Each row is a point. Two turns around zero, p and q, are shown by what they do to some points. Write where each new point lands after one turn and then the other. Backwards means that the second turn is done in reverse. Each puzzle has new turns, and all numbers are rounded.
In the rows, 128 means zero.

Turn p:
[137 130 111] => [120 116 141]
[102  80  97] => [ 84 102  92]
[163 152 160] => [149 164 161]
[130 194 118] => [180 104 162]
[108  85 153] => [108 153  85]
Turn q:
[143 158 157] => [102 159 109]
[ 92  75 141] => [191 134 146]
[122 165 139] => [ 98 151 136]
[156 114  75] => [121  67 120]
Where do these land?
q, then p: [147 119 120] => [108 118 126]
q, then p: [111 113 121] => [123 150 136]
p, then q: [131 201 100] => [162 137  58]
p, then q: [124  79 172] => [ 81 118 173]

Turn p:
[107 181 182  98] => [ 67 148 156  81]
[130 113  76 140] => [174 129 135 158]
[ 84 105 139 111] => [139 164 104  98]
[163 140  92 156] => [140 103 149 175]
[168 166 166 176] => [ 61 101 133 167]
[125  82 115 101] => [170 120 103 104]
[119 109 126 114] => [144 132 116 113]
Turn q:
[105 120 150 111] => [145 134 152 107]
[164 132 157 130] => [ 93 103 143 122]
[148  94 158 135] => [128  82 145 117]
[149  91 129 124] => [138  92 140 144]
[ 85 184  81 174] => [128 187  52 119]
[161 108 149  93] => [116 104 175 144]
[ 83 167  71 130] => [148 195  87 144]
Where do these land?
p, then q: [ 65  77 109 154] => [ 73 159  86 172]
p, then q backwards: [139 162 158 101] => [146 143 177 126]
p, then q: [142 118  93  78] => [107  92 172 146]
p, then q: [157 166 165 149] => [177 134 121  88]
p, then q backwards: [133 142  82 100] => [106  93 143  93]
p, then q backwards: [105 100 127 165] => [120 144  81 140]
p, then q: [156 130 163 150] => [174 130 110 123]

Turn p:
[161 125 126 154  98 175] => [ 82 129 148 128 158 166]
[137 152 152 160  99 120] => [115 130 182 130 132 120]
[149 114  81  91 140 138] => [124 125  81 121 103 167]
[104 101 107 114 156 162] => [130 130  73 145 151 133]
[137 123 138 105 171 101] => [178 124 113 105 119 128]
[ 95 166 136 139 159  85] => [181 132 148 157 107  97]
[121 159 168 128  90 126] => [111 163 170 119 126 102]
[137  69  97 100 159 139] => [132  99  60 108 136 148]
[112 144 147 161  81 107] => [101 122 177 139 121  93]
Turn q:
[ 92 108 146 143 147 148] => [129 130 113 140  82 152]
[153 143 118 153 158  75] => [117 149 106 166 181 132]
[132 225 141 119 136 138] => [147  93 164 190 138  73]
[146 125 131 140  98  89] => [154 146 111 113 165 122]
[ 89  95 112 100 147 142] => [ 91 107 105 109  91 139]
[138  94 136 101 125 149] => [121 111 142  94 119 155]
[147 106 111 139  87 154] => [135 158 154  85 121 123]
Where do these land?
q, then p: [118 139  99 124 152 149] => [120 125 136 144 128  87]
q, then p: [122 163 160  93 165 135] => [111  78 124 119 171 114]
q, then p: [119  83 131 140 120 147] => [ 98 168 122 127 118 138]
q, then p: [174 160 169 111 134 104] => [165 100 125 107 178 153]
q, then p: [109 106  83 159 107 153] => [118 169 147 139  81 107]
p, then q: [154 116 145 173  90 141] => [137  99 102 142  89 166]
p, then q: [100 132 118 101  76  85] => [166 127  81  97 139  90]
q, then p: [117 131 165 150 162  85] => [120  98 130 166 149 174]
p, then q: [140 123  83 100 147 153] => [100 153 158 114 103  99]

Turn p:
[153  79 134 163 107 151 212 144] => [159 178 174  72 161 173 107 108]
[ 71 155 127  81 110 133 125 101] => [108 132 104 131 110  91 189  98]
[152 152 116 110 142 127 107  92] => [121 100 139 151 109  93 111 112]
[171 168 107 129 134 131  83 164] => [131  83 125 185 164 127 108 144]
[ 78 125 153 128 114 171  98 107] => [112 147 118 107 132  76 168 160]
[136 137 102 162 154 105 129 141] => [110  95 140 129 125 166 112 139]
[ 76 124 206 138  95 144 153 110] => [136 164  82  51 139  95 153 128]
[151  88 106 106 202  80 151 167] => [100 157 125 169  91 202  77 118]
[165 124  99 135  94 110  95 125] => [176  94 148 156 120 129 128 142]
Turn q:
[138 185 125 156  84 172 120 136] => [164 134 129 127 133 163  55 143]
[ 83 161 119 161 100 113 136 116] => [126 105 114 128 143 138  83  79]
[ 96  90 140 100 123 118 166 100] => [141  91 110 157 132 115 175 103]
[163 101  85  99  95 130  91 134] => [140 134 102  71 139 153 155 167]
[155 113 128 111 170 174 130 184] => [114 153 150 143  68 149 146 177]
[105 164 179 100 113 128  99 109] => [156 167  85 157 142  99 106 114]
[ 83 115 120 103 170 145 152  78] => [154 132 144 155 115 131 177  67]
[165  87 163 102 170 126 166  87] => [143 124 170 165 142  88 194 145]
[161 106 128 191 112  84  87 155] => [ 87 110 136  63 134  86  92 157]
[133 158  93 157 144  91 133 181] => [ 55 131 141 114 130 156  97 129]
Where do these land?
p, then q: [ 90 153  85 148  98 115 156 127] => [159  94 142 174 118 130 169 130]
q, then p: [103  92 146 102 143 177 157  99] => [180 123 161  86 142 143  97 110]
p, then q: [107  80 129 108 155 145 103 101] => [107 118  88 142 148 136  75 127]
q, then p backwards: [172 133 149 151 135  69 126 181] => [109 141 141 157 193 179  97 127]
p, then q: [ 96 179  86  91 106 125 147 131] => [149  77 169 151 141 121 152  88]
q, then p: [100 159  84 127  88 153 134 163] => [125 143 176 156 151  86 154 158]
q, then p: [158 148 186 163 132  90  96 147] => [114  89  65 154 101 155 142 155]
q, then p: [145  68 139  98 124 168 124  67] => [171 140 141 125 140 163  67  73]
q, then p backwards: [182 140 149 165 170 112 110 138] => [135  98 124 146 159 194 121 101]

Turn p:
[158 136 161 152 116 114 186 115 124  86 150] => [158 118 117 155 116 155 165 158 146 103 181]
[ 94 145  61 102 136 167 147 153 148  97 167] => [169 154 138  68 173 145 166 143 102 154 101]
[141  75 154 130 148  64  84 108 104  95 153] => [111 134 134 136  60 176  78 166 166 128 121]
[168 114 142 146 150 148 106 111 154 104  77] => [145  78 117 113 127 102  94 122 169  93 127]
[104 147 159 118  91 176  89 166  69 157 158] => [ 77 101 168 122  94 123 180  93  95 179 119]
[150 128 162 130  77 125 156 179 143 140 122] => [134 116 152 176 114  98 172 139 104  93 122]
[153 156 127 170  81 129 105 173 160 128 122] => [123  82 130 133 124  87 140 167  75 104 123]
[100 114  73 121 120 121  86 119  96 152  86] => [123 156 106 101 103  95  82  94 103 161 102]
[104 133  68 130 167 146 153  99 157 102 104] => [170 156  98  72 177 126 107 121 139 120 134]
[164 154  77 157 143 150 152 174 146 152 113] => [151 124 127 123 175  54 140 162 119 145 133]
[125 150 149  72  83 156 155  99 106 166 182] => [117 126 114 177 143 176 192  86 112 169 112]
[ 95  77 145 160 156  83 164 103 168 164 140] => [ 80 194 102 145 146 139 116 152 162  75 133]
[ 92 168 157  98 169 133  93  89 112 168 101] => [ 84 120 144 130 159 147  79  58 130 151 144]
[144  95 157 105 155  79 118 104 104  81 117] => [152 134 144 142  80 170  81 131 172 118 139]
Turn q:
[108 112  67 112 132  82 164 171  93 126 115] => [145 112 151 125  87 162 137 122 193 180 149]
[126 118 190  65  89 100  71 170  87 166 156] => [146 162 151 113 140 141 135 138 156 125   3]
[126 111 102  99 180 161 132 156 138 138 113] => [176 140 123 151  76 117  99 123 128 128 143]
[ 95 137 153 146 163 121 176 108 147 108 156] => [147 128 115  88 148 141 133  82  92 137 166]
[151 103 150 160 114 120 197 146 138 110 118] => [ 90 145 165 103 130 144 100 119 102 169 164]
[157  95 109 125  96 107 131 153  86 103 197] => [109 163 140 130 122 217 156 153 142 135 115]
[120 167 140 177 117 157 117 133 158 169 172] => [130 107 144  87 123 114 162 155  75  79 128]
[146 163 136 156 103 162  88 103 188 162 150] => [ 97 124 114 115 122  80 159 156  82  64 118]
[162 151 120 106 102 156  98 156  98 114 129] => [126 147 164 170 132 138 128 150 152  89 109]
[102 152 174 115 143 133 100 111 144 117  95] => [151 131 116 133 172  75 120 106 123 122 112]
[186 132  87 159 175 113 136 124 123 142  69] => [114 108 112 125 108 109  63 168 169 124 184]
[104  79 112 149 148 133 110 113  87 106  53] => [147  92 107 184 152 116  91 153 141 193 141]
[ 94 149 158 101 133 120 135  71 220  80 140] => [113 168  76 118 155  75 171  51  96 120 151]
[116 122  94 121  98 129 138  77  84 151 129] => [100  66 111 152 122 162 136 115 140 128 110]
Where do these land?
p, then q: [163 114 151 162 133 156 189  86 122 110 114] => [ 95 164 105 113  88 151 162 119 111 122 184]
p, then q: [119 188  88 140 106  88 133 105  99 125 118] => [139  98 124 129 118 185 134 170 148  85 103]
q, then p backwards: [ 99  77 168 117  88 136 126 163  94 132 133] => [128 133 102  59 123 123 101 159 123 142 169]
p, then q: [158 142 196  93 158 129 139  80  94 115 135] => [105 132  95 128 114 120 142 145  33 113 134]
p, then q: [131 108  45 188 158 168  91 125 135 141 118] => [153 141 106 118  67 105 142 109 217 145  99]
p, then q: [164 122  84 138 121 156 103 122 106 159 151] => [124  94 127 106  73 111 121 139 154 157 115]
q, then p: [122 158  86 134 123 155 133 115 113  88 136] => [121 127 111 105 130 146 168 165 155 115 151]
q, then p: [156 185 115  75 169  98 143 100 163 101 164] => [184 108  87 101 169 203 122 139 107 129 127]
p, then q: [144 162 140 148 115 124 101 161 148 131 159] => [163 132 153 124 129 152 111 141 118 173 110]
q, then p backwards: [ 95 102 148  77  72 110 139 124 157  93  62] => [137 121 122  90 139 158 127 145  78 224 115]
q, then p: [129  54  88 137 159 153 146 200 168 136  81] => [ 71 102 122 199  98 102 154 157  56 155 114]
p, then q: [113  99 162 117 129  72 111 156 161 118 149] => [151 145 179 155 178  99 137 141 109 135 130]
q, then p: [ 82 145 157 131  73 117 122 129 123 159 183] => [171 158 139 146 125 116 140  63 170 108 151]
q, then p: [117 137 162 136 190 130 117 126 109 184  90] => [143 106 138 146  89 117  69 145 147 143  72]

Turn p:
[147  86  96  88 122 150 119 110 114 131 132  32] => [ 61 139 137 137 147 151 121  95  82 149  74 180]
[119 155 100  99  86 135 147  74  80 125  83 125] => [130 147 107 116 123 145  91 141 161  75  72 173]
[142 162 157 110 140 163 109 112 150  94 119  53] => [ 82 139 107 192  89 128 156 118 117 138 122 177]
[150 132 146 141 147 135  85 182 131 140 120 178] => [170 151 114 125 123 110 137  92 110 126 181  88]
[124 156 141 111 152 115  90 128  97  76 175  31] => [ 51  93  78 184 158 136 177  91 132 137 118 160]
[ 60  95 132 161 100 137 156  93  65 138 120 102] => [133  74 145  97 136 164  88 106 185 142 100 179]
[137 113 109 133 165 104 144 155 150 132  86 160] => [149 131 118  82 102  89 131 138 103 139 123  95]
[120 153 102 143 124 149 153 176 162 139 149 176] => [180 133 132 131 115 162 145 156 115 138 134  69]
[118 117 147 126 117  87  96 164 167 140 137 122] => [111 125 165 115 126 116 178 106 122 117 155 102]
[151 125 142 182 118 110 107 122 161  86 154 197] => [115 128 126 130 120 120 102 161 151 121 206  64]
[116 102 129  98 147 132 139 124 153 145 132 195] => [164 168 156 113 142  97 120 149 144 153 124  93]
[129 150 104 142 123 136 154  54 108 175 121 132] => [152 104 148 150 135 119  68 156 131  93  86 153]
[150 119 161 131 123 111 165 170 127 141 136 160] => [165 131 131  94 146 128 152 156 113 136 171 131]
Turn q:
[ 96 113  70 143 126 140 108 155 108 101  73 153] => [138 134 137 106 112 119 118  69 189 166 133  95]
[136 115 113 101 125 114 121 107 140  93 122 117] => [141 118 156 126 127 137 121 109 118 118  88 119]
[142  93 139 122 129 187 115 117 135 113 157 158] => [149 104  93  77 143 156 130 112 111  99 141 124]
[110 151 154 130 109 121 148 116  90 121 126  79] => [120 133 133 178 175 100 106 134 133 117 125 138]
[ 89 111 131 163  94 103 169  91 112 105 108 147] => [148 124 153 132 111  87  73 120 167  96 142 153]
[149 116 108 131 151  94 147 132 131 111 119 113] => [135 147 159 125 118 130 107 128 111 158 106 139]
[150  98 159 157 118 105 140 136 136  63  94 113] => [142 105 154 120 143 132  98 103 143 149  96 197]
[194 165  92 104  79 103 166 152 131 149 156  94] => [118 133 189 191 128 173 137 132  71 142 169 124]
[ 90 154  96 208 115 136 134 145 136 167 176  94] => [ 55 174 153 108 149  96 137 140 137 117 197 132]
[156 189 140 104 135 149  39 100 121 104 121 148] => [134  57 131 118 164 147 182 164 155 136  95  77]
[111 148 170  96 165 157 157 134 117 119 159 191] => [144 128  60 121 121 175  93 176 144 105 128 113]
[101  93 166 120 123 131 111 108 199 132 116  86] => [ 86 114 111 120 113 100 151  97 105  88  77 169]
[111 144 114 116 165 156 110 123  74 173 149 176] => [158 150  80 113 130 120 141 166 142 133 161  64]
[151  66  92 100 112  64 129 188 135 150 112 139] => [171 184 156 145  69 153 164  85 117 159 124 155]
[133 164 177 127 175 161 126 116 155 218 131 113] => [ 79 115  55 139 116  94 162 185  80 137 139 123]
Where do these land?
p, then q: [204 117 142 169  70 121 181 161 151  54 122  94] => [130 189  86 137 160 192 126  88 163  81 190  75]
p, then q: [160 178 166 137  87  99 137 157 125 169  86 159] => [166 112 164 129 160 213  93 138 121 122 126 142]
q, then p: [154 110 132 123 138 102 140 147 153 124  66 160] => [146 158 180 105 125 146  93 128 117  90 142 135]
p, then q: [123 137 100 126 146 150  78 115 162 138 180 110] => [ 99 130 126 114 163  56 116 137 138 136 135 156]
q, then p: [141 111  75  94 159 192 128  86 105 137 181  69] => [100  91  55 153 167 102 134  86 129 136  77 187]
q, then p: [ 88 153  65 123 127 142 132  87 121 136 136 154] => [ 60 115 137 149 126 145 176 112 129 124 128 155]
p, then q: [105  81 143 154 124 101 127 127 125 164 120 140] => [158 125 106 136 125 133 151 144 101  99  87 148]
q, then p: [132 119 180 149 116 155 139 139 146 114 114 168] => [123 172 146 113 140 140  99 133 127 147 123  76]
q, then p: [101 145 174 116 118  88 143 110 145 132  85 125] => [122 116 142  77  86 132 116 126 138 106 160  94]
q, then p backwards: [126 133  88 150 197 163 128 126  98 110 175  64] => [176  51  79  83 137 107 123 134 121 122 164 159]
p, then q backwards: [170 110 178 142 123  85 101 126  98 101 107 150] => [ 95 109 135 194 109 173 143 123 121 159 147 134]
q, then p: [ 76 142 103 100 102 154 103 150 119 133 117 121] => [ 89  91 142 156  93 131 122 157 133 139  98 133]
q, then p: [ 85 129 118  81 159 111 127 132 116 153 174 151] => [115 122  79 148  90 173 159 135 107 104 110 133]

Turn p:
[156  86 159  93 175 123 113 180 150 148 116 143 138 159] => [188 156  83  95 105 108  84 121 122 113 130  93 123 143]
[ 78 116 174 117 131 113 149 102 145 160  97  81  92  89] => [135 155 114 128 123 154 134 127  58 164  91 183 116  95]
[136 179 156  85  72 156 114 175  91 167  77 144 154  81] => [ 98  94  61 140  98 169 154 184  73 137 158  83 160 142]
[119 155 127 172 122 129 119  89  99 133 116 119 154 174] => [138 132 172 109 155 168 154 141 154 128 153 146 159 139]
[145 106 120 180 113 139 111  99 149 109 102 135 140 148] => [120 123 160  92 173 120 120 126 146 142 106 121 164 142]
[151  84  92 135 128 114 108 101 171  81 111  69 186 161] => [161 130 150 135 186  90 123  84 131  95  93 151 182 185]
[ 88 177 102 167 117 167 150 151 106  77 159 130  86 101] => [ 65  76 141 141 112 134 137 168 172 125 116 171  78 124]
[155  92 171 117 147 100 183 126  93  85 144 141 174 122] => [129 189  91 178 130 150  93 117 181 111 109 120 157 119]
[ 79 121  81  89 150  86 104 108 151 168  87 157 104  92] => [109 146 134 115 111  66 122 117  53 150 182 158 132  99]
[ 89  94  87 143 165  99 146 135 159 179 176 125 105  92] => [110 168 147 107 111  82 145  99  98  89 118 147  73  76]
[181 146 125 130 172 154  90  73  88 173  90 139  87 155] => [172 148 190 123 158 140 111 180 104 177 176  85 108 139]
[178 155 163 149 147 115 171 137 142 118 147 122  91 170] => [179 142 138 133 102 131 146 142 189 163  91 113 107 124]
[121 159 110 139  91 183 157 131 156 106 168 143 135 167] => [ 97  93 125 111 130 141 168  97 185 138 125 123  97 171]
[141 170 157 104 107 144 103 151 128  90 152 157 158 105] => [ 98  88 115 153  77 154 107 122 143 121 130  97 150 156]
[103  81  95  99  84  98 101 162  92 125 177 116 115 104] => [121  79  98 160 149 112 119  97 111  69 145 129 113  67]
Turn q:
[173 109 105  84 123 107 147  79 142 185 180 151 170  57] => [ 77 108 183 100 123 118 110 146 153  52 183  77 117  87]
[117 161 134 127 179 125  51 100 140  87 167 150 164 117] => [ 83 160 126 118 103 182 154  94 176 151 122  72 114 160]
[179 125  89 132 121 103  99 128  75 112 140 137  71 157] => [156 123  82 126 183 184 126 116 124 111 180 148 114 141]
[ 91 121 161 161 170 209 103 148 141 116 109  85 139 113] => [163 115 135 123 101 123 137 142 163 211  70  99 159 124]
[127 181 136 154  97 125 152 109 109 139 109 109 198  88] => [117 119 107 142  77  84 137 182 110 106 125  74 103 147]
[ 97 112 164 138  91 122 121 111 148  81 100 125 115 118] => [ 85 143 100 142 136 103 109 135 122 179 106 149 113 119]
[112 162 127 192 114 145 123  56  94 108 161 148 123 194] => [149 203 107 168 190 144 157 159 139 121 101  97  89 164]
[168  96 101 148 176 167 112 125 137 113  50 158 118 138] => [168  99 119  79 149 166 111  93  89 159  83 104  97  96]
[128  92 156 130  90 137 195 151 116 136 155 178 125 118] => [116 134 131 175 145 113  83 143 112  78 108 140 169  83]
[ 94  95 120 100 112  82  91 205 180 147 157 106 104 159] => [103 124 149 127 133 108 174  67 121 150 167 193 199 134]
[ 76 140  99 101 117 171 158 145 114 136 109 124 161 133] => [175 172 134 124  75  90 117 131 114 129 126 122 143 111]
[102 156 112 114 116  98 153 136 121 176 103 134 112 100] => [133 120 114 107  95  95 149 141 129  82 134 166 115 109]
[163  81 161 111 130  38 141 140 107 117 149 100  89 162] => [108  77 131 172 182 124 101  85 138 111 167 188 119 169]
[140 115 166 103 128 164 115 150 152 129  88 133 111 146] => [136 110 153 140 115 153 124 123 102 175 108 156 126  95]
[152 173  88 126 157 129 159 138 143 137 144  82 121 121] => [154 114 150  79 114 133 129 160 128 106 140 133 144 183]
Where do these land?
q, then p: [105 100 175 161 173 108 161 180 135 134 163 127 126 146] => [127 174 140  83 155 127 107 117 145 142 117 140 202 154]
p, then q: [110 116 119  64  87 166 103 159 140  86 123  98 104 109] => [168 135  97 112 203 115 128  71 137 129 140 115 118 101]
q, then p: [186 190 130 111  97 113 171  89 157 162 118 147  73 154] => [115 100  72 125  97 140  61 175 187 142 146 126  80 117]
p, then q backwards: [151  57 142 148  91 125 160 131 181 140 198 116 102 110] => [ 93  80 138 171 180 122 116  96 134 137  82 201 151 130]
p, then q: [130 171 109 161 105 169  79 130 160 136  50 117 142 168] => [168 119 197 189 112 123 102  63 107 111 151 139 140 122]
p, then q: [182 124 102 107 130 149 174 160  98 146 110 202 132  94] => [139 132 116  88 114  80 174 135 145 127 157 160 181 193]
p, then q: [133 129 111  93 142  93 118 137 114 145  94 101 136  89] => [139 117  71 153 128 131 128 122 122  94 139 100 139 154]
q, then p: [136  80 176  94 148 144 124 130 100 146 172 135 129 155] => [110 146 177  90 119 157 105 122 125 131  66 109 139 135]
p, then q backwards: [ 99 132  71  91 131 138 136 107  65 181 112 120 150 126] => [162 142  97 115  50  92 105 110 115 149 154 131 120 167]
q, then p: [141 104 152 162  92  98 134 142 112 127 127  82 143 147] => [155 163 150 103 146 113 127 129 158  86 132 137 133  89]
q, then p: [100 205 141  95 133 124  58 164 125 119 160  90 150 141] => [112 117 106  97 143 165 223  83 174 140 123 110 110 136]
q, then p: [157 106 134 168 204 167 113 110  89 108 132 149 125 116] => [157 130 144 115 170 103 114 141  76 143  87 122 111 194]
q, then p backwards: [111 121 107 115 137 119 127 144 164  99 159 126 159 177] => [136 126 122 116 146 127 123  70 166 136 122 133 176 127]
p, then q: [ 79 147 100 125 108  69  83  93 104 120  68 180 101  87] => [ 90 125 109 177  95  96 152  97 189  75 147  80 167  90]
p, then q: [103 126 182 140 125 108 154 100 170 118 148 136 154 118] => [123 163 134 123  99 113 143 165 108 136 116 109  78  94]
p, then q backwards: [123 140  97 212 145 159 151  72 133  83 113 121 122 109] => [115 124 177 131 139 126 150  80 209 127 171 109  90 137]
